Every row gives one point. The last column is the point's height on a tilted bowl or saddle (a function of degree 2), plus a little noise. Along how many of its main directions does it bend up, bend down or stay straight?

Points (16 x 4):
[[.25, -.45, .18, .41],
[.12, .66, -.91, .56],
[-.04, .51, -.03, .22],
[-.27, -.03, -.65, .39],
[-.09, -.07, -.02, .24],
[-.03, .02, -.19, .24],
[-.38, -.69, .94, .79],
[.37, .61, .69, .43],
[-.32, -.82, .04, .67],
[.51, -.21, .33, .40],
[.52, .08, -.03, .33],
[.08, -.07, -.34, .28],
[-.07, .27, -.72, .38],
[.30, .26, .72, .35],
[-.39, .51, .09, .24],
[-.41, -.10, -.33, .33]]
Directions: 3 up, 0 down, 0 straight

Points (26 x 5):
[[-.07, .35, .88, .47, -.36],
[-.16, -.10, -.46, .11, .06],
[-.13, .42, -.33, -.21, .30],
[.22, -.28, .03, -.15, -.16],
[-.93, -.31, .27, -.57, -.54],
[.30, .37, -.89, .01, .06],
[-.17, .00, -.44, .28, .09],
[-.33, .00, -.32, -.26, .16],
[.22, .14, .56, -.05, -.26],
[-.41, -.30, -.54, -.19, -.12],
[-.01, .22, -.40, .18, .22],
[.80, -.61, -.08, -.65, -.52],
[-.56, -.27, -.50, .11, -.20],
[-.19, -.15, -.28, .39, -.05],
[.22, .60, -.45, -.47, .16],
[-.44, -.81, -.73, .02, -.94],
[-.02, .10, -.13, .07, .15],
[.28, .21, -.10, -.38, .11],
[-.85, .86, .21, .70, .28],
[.00, .11, .86, .10, -.44],
[.65, -.37, .32, .13, -.70],
[.41, -.74, -.61, -.18, -.65],
[.16, .34, -.25, .07, .21],
[.01, .04, .35, .71, -.19],
[.15, .59, .29, .32, .01],
[.56, .20, .94, -.21, -.82]]
Directions: 0 up, 3 down, 1 straight

Points (26 x 5):
[[.14, .30, .48, -.22, .94],
[.39, -.34, .06, -.02, -.23],
[-.24, -.12, -.10, .13, -.07],
[-.08, -.20, .13, -.32, .16],
[.09, -.18, -.55, .40, -.18],
[.03, .39, -.22, .05, .31],
[.06, -.62, -.11, -.10, -.18],
[.20, -.83, -.08, .10, -.32],
[-.02, .40, .31, -.08, .67],
[.39, -.14, -.35, .25, -.27],
[-.94, .41, .47, -.09, .28],
[-.24, .11, -.52, .36, -.06],
[.48, .04, .59, .01, .62],
[-.24, -.69, -.23, .25, .00],
[-.08, -.30, -.06, .06, -.09],
[-.59, .46, -.68, .36, -.01],
[-.21, -.07, -.04, -.37, .12],
[-.20, -.30, .06, .16, -.04],
[-.63, .56, .31, -.15, .41],
[.15, .60, -.45, .59, .17],
[-.50, -.71, -.13, .64, .12],
[.29, .49, -.39, .00, .64],
[-.17, .00, -.37, .31, -.13],
[.18, .38, .13, .29, .25],
[.21, .07, -.47, -.34, .23],
[.19, .24, .00, .24, .10]]
Directions: 2 up, 2 down, 0 straight

Points (48 x 7):
[[.04, -.08, -.11, -.68, .24, -.10, -.23],
[-.16, .08, .21, -.37, .36, -.35, -.09],
[-.06, .40, .35, .15, -.25, -.29, -.15],
[.24, -.05, .02, .53, -.02, .53, -.19],
[.20, .10, -.33, -.24, -.35, .20, -.22],
[-.24, .16, -.29, -.05, -.03, .33, -.12],
[.19, .12, .38, -.41, -.24, .15, .04],
[.07, .41, .41, -.26, -.36, -.04, -.01],
[-.01, -.32, .16, .00, -.05, .02, -.09],
[.00, .22, .15, .13, .05, -.27, .05],
[.10, .62, .25, .11, .11, .20, .07],
[.01, -.35, -.15, .30, .43, .17, -.47],
[-.18, -.22, .00, -.05, -.05, -.08, -.10],
[-.55, .16, -.31, .20, .66, -.03, -.94],
[.21, .21, .40, -.11, -.08, .05, .15],
[-.35, -.34, .03, -.58, .07, .57, -.89],
[-.37, .11, -.53, -.31, .28, -.29, -.74],
[-.03, -.08, .29, -.47, .35, -.09, .00],
[.12, -.20, -.28, -.17, .74, .24, -.94],
[-.22, -.08, -.24, -.42, .13, .13, -.36],
[-.64, .26, .44, -.54, -.03, .73, -.22],
[-.24, -.29, .20, -.35, .16, -.31, -.25],
[.35, -.10, -.37, .24, .16, -.27, -.01],
[-.19, -.46, -.08, -.18, .15, -.61, -.42],
[.41, -.25, -.21, -.13, .07, -.10, .00],
[.01, -.48, .34, -.17, .01, -.29, -.21],
[.12, .35, -.30, -.19, -.02, -.18, -.10],
[-.50, .34, .33, -.35, .29, -.27, -.26],
[-.34, .41, .06, -.20, -.19, -.12, -.12],
[.06, -.09, -.14, -.21, .20, .13, -.10],
[.29, -.17, -.56, -.35, .16, .09, -.49],
[.12, -.22, .10, .36, .16, .15, -.14],
[.27, -.18, -.08, .08, -.23, -.20, .09],
[-.29, .07, -.25, -.44, -.31, .11, -.43],
[.12, -.05, .04, .19, .13, -.02, .07],
[.17, .44, -.29, -.06, -.26, -.26, -.16],
[-.24, .00, -.08, -.06, -.02, .14, -.03],
[-.16, .29, -.72, -.02, -.13, .15, -.42],
[-.30, -.23, .42, .52, -.18, .40, -.46],
[.04, .10, -.35, .18, -.03, .26, .01],
[-.04, .24, .08, -.40, -.26, -.28, -.06],
[.02, .17, .36, .06, .52, .18, -.15],
[-.19, .29, -.08, -.07, .15, -.17, -.05],
[.02, -.37, .05, .08, .37, .32, -.47],
[-.33, .26, .15, .34, .27, .02, -.14],
[.35, -.57, .59, -.94, -.53, -.01, -.91],
[-.13, -.17, .07, -.13, -.38, .29, -.23],
[-.10, .19, -.44, -.12, -.40, -.07, -.26]]
Directions: 0 up, 4 down, 2 straight

Points (69 x 9):
[[-.74, .31, .08, .14, .00, -.01, -.10, -.03, .09],
[-.57, -.04, .24, -.07, -.53, -.34, .14, -.16, .81],
[-.13, -.56, .25, .16, -.01, -.34, .29, .29, .57],
[-.10, -.21, .16, -.42, .36, .22, -.11, .05, .03],
[.32, -.14, -.17, -.28, -.18, .20, .48, .41, .47],
[-.45, -.18, -.46, .23, -.14, .38, .38, -.60, .94],
[.50, .09, -.14, -.41, -.11, .12, .02, .19, .12],
[-.01, -.21, .07, .55, .33, .27, -.31, -.07, -.01],
[.08, -.16, -.05, -.17, -.30, .13, -.36, .19, .09],
[-.06, -.08, .03, .17, .05, -.21, -.08, -.11, -.12],
[.40, -.20, -.65, .16, -.29, -.33, .56, .03, .73],
[.30, -.16, -.41, -.30, .15, .40, .44, .08, .52],
[.61, -.55, .18, .40, -.24, .17, .11, .36, .63],
[-.34, -.22, .04, -.30, .14, .52, .14, .08, .56],
[-.24, -.01, -.27, .26, -.46, .27, .35, -.24, .62],
[-.15, -.25, .18, .28, -.19, .33, -.04, -.04, .46],
[-.11, .10, .41, .05, .38, .36, .11, -.19, .28],
[.06, -.21, .00, -.10, .22, .35, -.15, .13, -.07],
[.13, .17, -.41, -.02, .09, .22, .22, .13, .10],
[-.12, .46, .45, -.12, .11, -.04, .20, -.72, .71],
[.01, -.48, -.11, -.20, .30, -.58, -.51, .13, .03],
[-.14, -.23, -.15, .20, -.36, -.14, .05, .32, .18],
[.07, .47, -.31, .70, .32, -.18, -.44, .04, -.14],
[-.13, .12, .19, .63, -.32, -.06, .10, .25, .41],
[-.52, .30, -.19, -.15, -.14, -.10, -.08, -.14, .03],
[.19, -.09, -.27, .35, -.04, .34, .63, .31, .82],
[-.08, .01, -.45, .29, .52, .01, .71, -.18, .76],
[.46, .28, .10, .10, -.25, -.37, .16, .04, .26],
[-.16, -.01, -.11, .01, -.05, .21, -.11, .06, -.01],
[.38, -.31, -.51, .26, .18, .41, -.02, -.57, .75],
[.34, -.19, -.07, -.40, .39, .19, .15, .25, .05],
[.00, .65, -.48, .44, -.02, .10, .06, .12, .01],
[-.03, -.43, .15, -.06, -.22, .32, .13, -.26, .66],
[-.42, .60, -.37, .07, .32, -.06, .33, -.06, -.02],
[.14, .29, .18, -.10, .15, .05, .14, .17, .03],
[-.27, -.15, -.40, .10, .07, .17, .15, -.56, .40],
[.10, -.04, -.34, .05, .03, .57, -.36, -.23, .25],
[-.27, -.49, .10, .53, .17, -.07, -.14, .34, .20],
[-.27, .14, -.13, .25, .42, -.19, .23, -.50, .02],
[-.05, -.02, -.06, .17, -.82, .11, .42, .38, .77],
[.27, .39, .32, .47, -.28, .06, .15, .06, .52],
[.32, .46, .13, .16, -.41, .03, -.56, .10, .30],
[-.05, -.05, .06, .25, .58, .69, -.08, .00, .13],
[-.10, -.06, .21, .09, -.48, -.11, -.33, .50, .38],
[-.09, -.14, -.17, .61, .10, -.16, .12, -.19, .13],
[.14, .81, -.25, .81, .02, -.14, .29, .24, .39],
[.05, -.54, .56, -.23, .04, .19, -.01, -.08, .57],
[.40, .35, -.39, .66, -.05, -.04, -.27, -.29, .40],
[-.35, .48, .33, .18, .58, .51, .21, .38, .42],
[.45, .28, -.21, -.19, .25, .38, -.10, -.39, .37],
[-.51, -.01, .23, .29, .57, -.08, -.28, -.11, -.35],
[-.58, .16, .42, .15, -.06, -.94, -.05, -.29, .30],
[-.27, .13, .13, .03, -.34, -.21, -.02, .33, .19],
[-.57, .61, -.18, .48, .13, .39, -.23, .11, .02],
[-.18, .18, .09, -.47, .09, .30, -.20, .35, .20],
[.64, -.32, .00, .14, .02, -.18, .44, -.16, .72],
[.16, .49, -.08, -.23, -.44, .10, -.22, -.48, .47],
[.26, .08, -.30, .08, -.50, -.23, .02, -.04, .11],
[.18, .33, -.09, -.14, -.15, .03, -.04, .42, -.02],
[.65, .48, .13, -.08, -.09, -.03, -.41, .15, .24],
[-.11, -.22, -.80, .13, -.26, .44, -.14, -.04, .39],
[-.04, .08, .24, -.07, -.02, .37, .27, .03, .48],
[.10, .32, -.02, .16, .13, .30, .03, .09, .01],
[-.25, -.08, -.38, -.24, .57, .30, .14, -.37, .29],
[.48, .65, -.14, .24, -.67, .09, .01, -.11, .53],
[-.21, -.61, .27, .02, .29, .24, .04, .51, .38],
[-.23, -.34, .22, -.10, -.03, -.15, .31, .60, .62],
[.05, .39, .37, -.08, .55, .43, -.22, .40, -.02],
[-.08, -.02, -.33, .29, -.01, -.46, .23, -.32, .12]]
Directions: 6 up, 0 down, 2 straight

Points (77 x 9):
[[.11, -.60, .21, -.24, -.26, .51, .07, .04, .62],
[-.16, .16, -.45, -.18, -.18, .33, .37, -.02, .39],
[-.02, -.04, .10, -.14, .35, .40, -.16, .11, .19],
[.00, .13, .03, -.33, -.14, -.51, -.01, -.04, .12],
[-.30, .01, .07, .23, .13, .23, .16, -.02, .08],
[-.08, .30, .34, .40, .20, .33, -.12, .56, -.26],
[.56, .11, .36, .42, .08, .24, .10, -.58, .35],
[.25, -.11, .19, -.22, .23, -.55, .16, -.03, .16],
[.14, .56, -.46, .49, -.21, -.30, -.22, -.29, -.13],
[.44, -.04, -.39, -.10, .17, -.02, .12, -.24, .12],
[-.05, .03, -.29, .04, .38, -.35, -.20, -.09, .08],
[-.54, .03, -.24, .04, -.03, -.57, -.42, .23, .23],
[-.11, -.01, .20, -.19, .25, .28, -.11, .23, .09],
[-.26, .39, .40, -.02, -.24, -.14, -.29, .10, .05],
[-.64, -.25, .21, .34, .62, .23, .19, .40, .04],
[.01, .13, .37, -.47, -.06, .00, .19, .86, .07],
[-.13, -.24, -.02, .32, .02, -.40, -.09, .12, -.04],
[-.05, .15, .33, -.35, -.02, -.18, .22, -.12, .20],
[.28, -.31, .09, -.44, -.54, .47, -.67, -.08, .81],
[.56, -.01, .17, .12, -.13, .05, -.33, -.09, .07],
[.38, -.36, .04, -.08, -.21, -.12, -.29, -.67, .12],
[-.08, .02, -.61, -.06, .32, .70, .29, -.56, .92],
[-.55, -.10, -.09, .11, -.08, -.37, -.29, .15, .18],
[.12, -.11, -.25, -.25, -.05, .25, .15, .07, .26],
[-.45, -.50, -.60, -.70, -.21, -.13, -.29, -.05, .90],
[.49, .17, -.04, .00, .16, -.07, -.15, -.31, .05],
[.29, -.27, -.12, -.10, .00, .94, -.34, -.23, .89],
[-.05, .21, .10, .33, -.52, -.06, -.05, -.08, -.05],
[-.24, -.12, -.30, -.08, -.11, .02, .16, .81, .21],
[.47, .22, -.12, -.19, .44, .01, -.38, .19, .17],
[.24, -.06, -.05, .01, .33, .21, -.26, .10, .14],
[-.27, .20, -.04, -.03, .27, -.07, -.12, -.13, .10],
[.73, -.18, .17, -.01, -.47, .39, -.37, .43, .45],
[-.08, -.24, -.11, -.21, .06, -.07, .05, .12, .17],
[-.76, .31, -.28, -.41, -.65, -.11, .01, .42, .65],
[.03, -.56, -.14, -.03, .01, -.15, .18, -.04, .21],
[.05, -.06, .09, .36, -.37, -.05, .04, .36, -.08],
[-.31, .21, .06, .05, -.10, -.32, .13, .17, -.03],
[.26, .09, -.75, .26, .02, -.19, -.38, .25, -.02],
[.63, -.12, .57, -.73, .22, .00, .10, -.51, .87],
[.75, -.45, .69, -.14, .62, -.02, -.14, .22, .68],
[.09, -.21, .25, .06, .22, .30, .07, -.19, .26],
[-.57, .08, .79, -.48, -.28, .04, .73, -.46, .94],
[.25, .04, -.30, -.71, .16, -.15, -.16, .42, .39],
[-.36, -.08, -.36, -.76, -.01, -.14, -.09, .03, .66],
[-.46, .31, -.10, -.56, -.21, .02, .14, .38, .35],
[.06, -.27, .11, .26, .15, -.13, .14, -.32, .10],
[.11, .62, -.28, .04, .09, .11, .14, .45, -.01],
[-.11, .01, .25, -.01, -.28, -.55, .58, .28, .16],
[-.15, .27, -.03, .24, .34, -.20, .15, -.01, -.03],
[-.14, -.29, -.58, -.22, .15, -.28, .06, -.61, .36],
[.06, .50, -.45, .32, .19, -.22, -.26, -.09, -.01],
[.33, .04, .39, .08, -.20, .04, -.09, .05, .04],
[.12, -.11, .41, .09, -.44, -.07, .46, .54, .12],
[.20, -.36, -.36, -.37, -.65, .10, .14, -.22, .25],
[-.33, .21, .43, -.45, -.22, .41, -.14, -.15, .51],
[-.04, .04, .05, .00, -.09, .06, -.69, .06, .20],
[.36, -.53, .66, -.20, -.56, .02, -.45, .45, .65],
[.19, .17, -.01, .56, .17, -.37, .06, -.38, -.09],
[-.04, -.47, -.32, .20, .40, .04, .06, .57, .28],
[-.15, -.76, -.35, -.12, -.50, -.40, -.35, -.05, .24],
[.00, -.21, -.07, -.04, .64, .28, .42, -.21, .52],
[.01, -.14, -.28, .00, -.14, -.18, .04, .06, -.01],
[.17, .44, .36, .01, .50, -.28, -.16, -.13, .06],
[-.18, .25, .19, -.51, .04, .32, -.15, -.57, .71],
[-.20, .01, -.20, -.22, .15, .07, -.38, .28, .18],
[-.03, -.17, .11, -.52, -.11, .09, -.22, -.21, .46],
[.05, .07, -.40, .65, .13, -.73, .14, .30, -.02],
[.26, .18, .20, .33, .26, .25, .43, .09, .08],
[-.02, .34, .15, .10, -.30, -.22, .04, .38, -.13],
[.32, -.61, .21, .43, .46, -.23, .28, -.34, .38],
[-.19, .46, .01, .01, -.35, -.20, -.03, -.21, .06],
[-.48, -.37, -.09, -.08, -.37, .20, -.40, -.22, .58],
[.05, -.76, .44, -.20, .08, -.67, .24, -.09, .57],
[-.44, .13, -.16, .52, -.19, .39, -.08, .08, .16],
[.27, -.09, .35, .35, .19, .09, -.13, -.01, .05],
[.36, .27, .22, -.38, -.93, -.14, -.21, -.16, .32]]
Directions: 7 up, 1 down, 0 straight
